Each row of a before or after table is a point. One or more steps were done to the points. Then noise was added and the rows were shuffled. The steps act on columns, c1 being the first. Write out the steps. A step turns or swaps two columns, mirrors them in a line or flattens them onto one, adds a multiple of one to another, or multiplies or shifts one. Angles are multiples of 10 degrees, from the lower column toward the higher: turns from -170 to 170, lines from 10 to 170 but not 90. Use the fewest steps. Two steps may share a column if one is a turn and the other turns, adds or multiplies; they go together, in the order done. Otherwise the lowest column goes first.

Before:
[[ 10 -37]
 [-18  28]
 [  9  33]
 [-16  31]
 [ 27 -40]
 [ 23 -21]
 [ 16 -39]
 [  1  14]
 [-12   9]
 [ -1  60]
 [  9  -2]
 [  6  34]
 [-22   1]
 [ 11 -42]]
After (14 x 2):
[[ 16   6]
 [ -5  -4]
 [-19  -7]
 [ -2  -3]
 [ -4  -4]
 [  8   2]
 [ 10   5]
 [ 18   6]
 [ 19   5]
 [ -3  -3]
 [  8   3]
 [  2   0]
 [ -7  -3]
 [ 14   6]]
Steps: flatten c1 and c2 onto the line at 20 degrees

Before, 8 rows:
[[ -8  15  -3  -5   1 -33]
 [ -6  31  -4  -5 -13  -7]
 [  9   5 -17  18 -15   3]
 [ 20  10 -21  17 -26  -8]
 [ -5   4 -11  10 -32 -14]
 [  8  -1  29  -4  14 -10]
 [  8   5  -4 -30  10   6]
 [ 20   7  17 -22   2  -1]]
After:
[[ 20  30 -22  22 -12  -4]
 [ -8  25  -9  -7  16 -32]
 [ -4  23 -13  13 -24 -12]
 [  8  16 -16  23  -8   5]
 [  8  -9  27  -6  11 -15]
 [ 20  11  16 -28   9  -4]
 [  8   4  -3 -39  14   7]
 [ -5  60  -6  -7  20  -6]]
Steps: multiply c2 by 2; turn c2 and c5 by 30 degrees; turn c3 and c6 by -10 degrees; multiply c4 by 1.3

Before:
[[ 46  -8  19   3 -10 -10  18  15 -10 -19   1]
 [ 13  28 -20 -13   8  18  14   0  -6 -25  -5]
 [  6 -19 -12  -4  -6  -6 -13 -21  -5 -24  -3]
 [  8  34 -22   5   3  -9 -23 -15  -2  13   9]
 [  4 -18   4 -19 -17  -2  -9  10  26 -22  11]
 [ 34  -4 -14 -40 -19   2  15  -9 -10  60  -6]
 [  6 -14  -5 -16 -13   9 -22  15 -12   3  19]
 [  3   6  29   3   0  -1  20   8  -1  16  -6]
 [ 22   2 -26  -6 -21  22  16   0  -3  40   6]
 [  6 -13  28  -5  37   3  10 -25  23  -6  10]
 [  5   1 -26 -11  16   1  -1   4   8  40  -7]
 [ 12  -8 -27 -22  -1  -8  28 -10  -8 -18  17]]
After (12 x 11):
[[-30 -22 -13 -20   8  10  -4 -11  -2 -24   6]
 [-19  23  16   1  -8  -2  -7   7  -4  16   4]
 [-25 -15 -29  13  -8  19  11   1  -2  31  25]
 [-29 -11 -16 -25 -13  32  22 -11  -4  55  25]
 [ 16 -13  -2  -4 -14  19  16  11 -15  -7  18]
 [ -3 -15 -10  -7  24  10   5   5   4  38  14]
 [-39   6  12  -6 -19  -8  32  11 -12 -17  -9]
 [  9 -23   0  -8  -8  -1  10 -21   4 -20 -15]
 [-11   8  44  -1  17   6  -1 -17  25 -10   6]
 [-19   8 -24   5  23  21   4  -2  -5 -20 -17]
 [  6 -11   4 -14 -21  13   9  16  14 -24  -2]
 [ 16  12 -33  -4  22  -9  19 -16   4   7  15]]
Steps: turn c1 and c7 by 120 degrees; turn c2 and c3 by -40 degrees; turn c3 and c5 by -30 degrees; turn c4 and c6 by -50 degrees; multiply c9 by 0.7; turn c8 and c9 by -20 degrees; turn c10 and c11 by 30 degrees

Before, 10 rows:
[[ -4 -10   0   8 -21 -11  16  19  -7 -13 -16  19  29   5 -16  -5  -6 -49]
 [-16  40  14  -4  31  10 -36  28  19 -15   9  18  19 -13 -42   5 -19  15]
 [ 20 -19  -4   7   2  29   4  -5  11   2 -18  -9  16 -48  -8 -15 -19  15]
 [ 28  15  27  12  14  34  24  -8  10 -17  10  15 -17   4   9 -28   6 -19]
 [ -5   3  -6   6  20   3 -14  39   0  -3 -39  -8  21  15 -22 -23  -3  -3]
 [ 20   9  -5 -17   5  29  -7 -10   3  10  22  22   2 -12  -6 -23   4  -4]
 [ 18  17  34  16   2 -10  -4   4  21   3  -5  16  11 -14 -24 -39 -30 -21]
 [-28  25  -2  20 -40   5  22  14  14  -3  -8  -3  26 -14  -9 -10  11   1]
 [  7  -4  -6   0  -4  17 -14 -23  36  20 -28  35   0  -5 -39 -26   7 -14]
 [-60  18   0 -10  -2  26   1  41 -28  15 -34  -7  16 -44  -4 -12 -20  -5]]
After:
[[ -4 -16   0   9  -2 -12  16  20  -8   1 -16  11  37   5 -13  -3  12  -2]
 [ 19  17  -4 -17   6  22  -5 -10   2   0  21   9  -1 -13 -16 -23   7  -1]
 [  6  -4  -5  -1  -5   5 -11 -23  37   0 -30  11   0  -7 -44 -26  12  -4]
 [ 28  27  27  13   3  29  25  -9  10   0  11   6 -21   4  -3 -29  11  -2]
 [ 17   9  37  17   7 -22  -3   3  23   1  -6   7  10 -16 -19 -38 -21   9]
 [-62  24   1  -9   5  16   1  42 -28  -1 -35  -2  16 -45 -13 -11 -16   5]
 [-16  35  16  -3  36 -18 -37  28  20   1   9   8  -1 -12 -43   4 -19   9]
 [ -6   1  -7   7  28  -6 -13  38  -1   1 -39  -1   6  16 -21 -22  -2   0]
 [ 18  -8  -5   6  11  32   5  -5  12   2 -19  -1  12 -48 -18 -14 -22   7]
 [-30  25  -3  21 -22  -8  22  15  14   1 -10  -2  41 -13 -12 -10  11  -2]]
Steps: turn c6 and c15 by -20 degrees; turn c2 and c6 by -20 degrees; turn c5 and c13 by -30 degrees; multiply c10 by 0; multiply c12 by 0.4; flatten c17 and c18 onto the line at 160 degrees

Before, 13 rows:
[[  6  20   7  11  40 -21  -2 -10  17  -4  -3  22 -14 -16 -22  -8  13 -11
   -4   8  11 -34 -10  10  21   5   6  -4  12  17  20 -11]
 [ 17  -6  -8 -28 -17   8  -4 -60   4   4  22   2  40  33   7 -26 -18  -5
  -12  15 -24  17  29  -2  -9  14  16  -9  15 -27  38  20]
 [  3   0  25  14  39  -2 -29  10  13   4  -3   4   4 -10 -43 -10   5 -27
    0   5  -4  -9  -9  10  14   9  13  -2  -2  18 -10  -6]
 [ -4   4 -14   3  26  -6   3  19  26  -7   3   6   1  14 -19  -2   1 -13
   13  21   4 -18  12   7   2   0  28 -21   7  11   5 -20]
 [ 10   1  -8  14  34   2  -3  13  18  -6   4   8 -26  -9 -13 -17 -12 -37
  -11   1   0  -5  -5 -11   2   5  -6  -5   7  25   9  -3]
 [ 13  17   6  -2  38  -7  15  19  12  -9  -8  -2  -5   2 -16  -5   0 -21
   -4  19  -2  -8 -15  21  33   3   4 -31  10  35  -4  12]
 [  3   4   7   7  36  15  -8   2   4 -27  13   0  -6 -28 -24  10  23  -8
  -15  10  15   6 -18   8  -1  12   7  -2  14  22   4 -13]
 [ 34  17  -8  -1  16  -9  -9   0   1  -4  14  -7  -6  -7 -26  -8  -4  -9
   -2  26  11  -2  -2 -12  25  -5  15  13   6  11  -3 -13]
 [  7  14  -4  19  53   6  -3 -12  12  20  -3  -9  -8  -4  -9 -10   7 -10
   -3  17   3  -2 -24  -6   9  13  29 -17   5  21   2 -13]
 [ 27  12 -26 -12 -11  14 -16 -46 -10   6  25   0  40  38  11   2  -3   2
   -2 -25 -49  19   7   3  -7   3  -8   4  21 -32  25   0]
 [ 12 -13 -17   0  -3  46 -28   4  13   9   3   4 -27  30  11  -1  20   9
  -13  14   0   4  -4  15  54 -19  -1  17  -5   8  30  18]
 [ 10  10 -23  -2  -2  29 -24  -1  27  24  14  -4  -7  21   0  17  11  14
    7   7   6   4  11   9  28  -4 -14  17  -7  41  29  42]
 [ 21 -14 -10 -32 -11 -11  -5 -43   1   2 -14   0  40  38  20  10 -14  -5
   -9 -26 -17  24  24 -17   0   7  20   9  22 -18  28   8]]
After, 13 rows:
[[ 28  11 -27 -10  -9  17 -17 -45  -8   5  26  36  26  21  13   2 -30  -1
    1 -17 -51  19   7   0  -5  -3  -4   4  22 -31  24   0]
 [ 24 -15  -8 -32 -10 -10  -4 -42   2   0 -11  36  29  32  19   6 -28  -7
  -10 -17 -16  24  27 -17  -1 -11  14  10  23 -19  28   8]
 [ 34  16  -9   0  15  -9  -8   1  -1  -3  14  -8  -7  -1 -26  -6   8  -9
   -3  26   9  -3  -3 -12  27  10  11  12   3  10  -3 -13]
 [  2  -2  27  15  38  -2 -32  12  14   4  -3   6  -5 -12 -44  11   7 -26
    1   8  -3 -10  -8   9  13   8  10  -2  -2  18 -14  -8]
 [  6  19   9  12  39 -20  -2  -8  16  -3  -1  -2 -30 -20 -22  11   6 -14
   -1   0   9 -34 -12  10  20   9   2  -4  10  17  17 -13]
 [ 18  -6 -10 -27 -16   7  -5 -59   2   4  20  35  10  32   8  16 -20  -9
  -12  23 -26  18  30  -4 -11  21  14 -10  16 -30  34  22]
 [ 11 -13 -16  -1  -3  45 -28   4  13   8   4 -21 -19  -3  10 -17 -35   5
  -13   7  -1   5  -2  16  56   3   0  19  -5   8  30  18]
 [  8  14  -3  20  53   6  -6 -13  11  19  -4  -9  -2  -7 -10  14  -1  -9
   -3  20   1  -4 -24  -6   8   9  21 -15   5  21  -1 -13]
 [ 15  16   5   0  40  -7  17  19  12 -11  -7  -6  -6   0 -14   1   0 -24
   -5  17   2  -8 -17  24  32   5   3 -32   9  36  -8  12]
 [ 11   0  -9  12  36   1  -4  13  20  -7   4 -20 -19   7 -12   8  15 -39
  -12  -5  -2  -5  -7 -12   3  14  -5  -5   8  24   3  -3]
 [ -6   5 -14   1  28  -6   3  21  24  -8   0   4 -12   6 -18   0 -13 -13
   13  19   4 -19  11   8   0   2  19 -19   5  12   3 -21]
 [ 11   9 -25  -4  -6  28 -24   0  27  23  13  -9  -2  -2  -1  -6 -23   5
    7   9   4   2  11   9  29 -16  -8  16  -9  40  31  40]
 [  3   4   6   5  37  12  -7   0   3 -30  14  -4  -8 -34 -24  12  13  -4
  -14   8  16   4 -20  10  -3 -10   4  -1  16  21   4 -14]]
Steps: turn c12 and c13 by -60 degrees; turn c13 and c20 by 20 degrees; mirror c14 and c17 in the line at 150 degrees; turn c16 and c26 by -100 degrees; turn c18 and c31 by 10 degrees; multiply c27 by 0.7
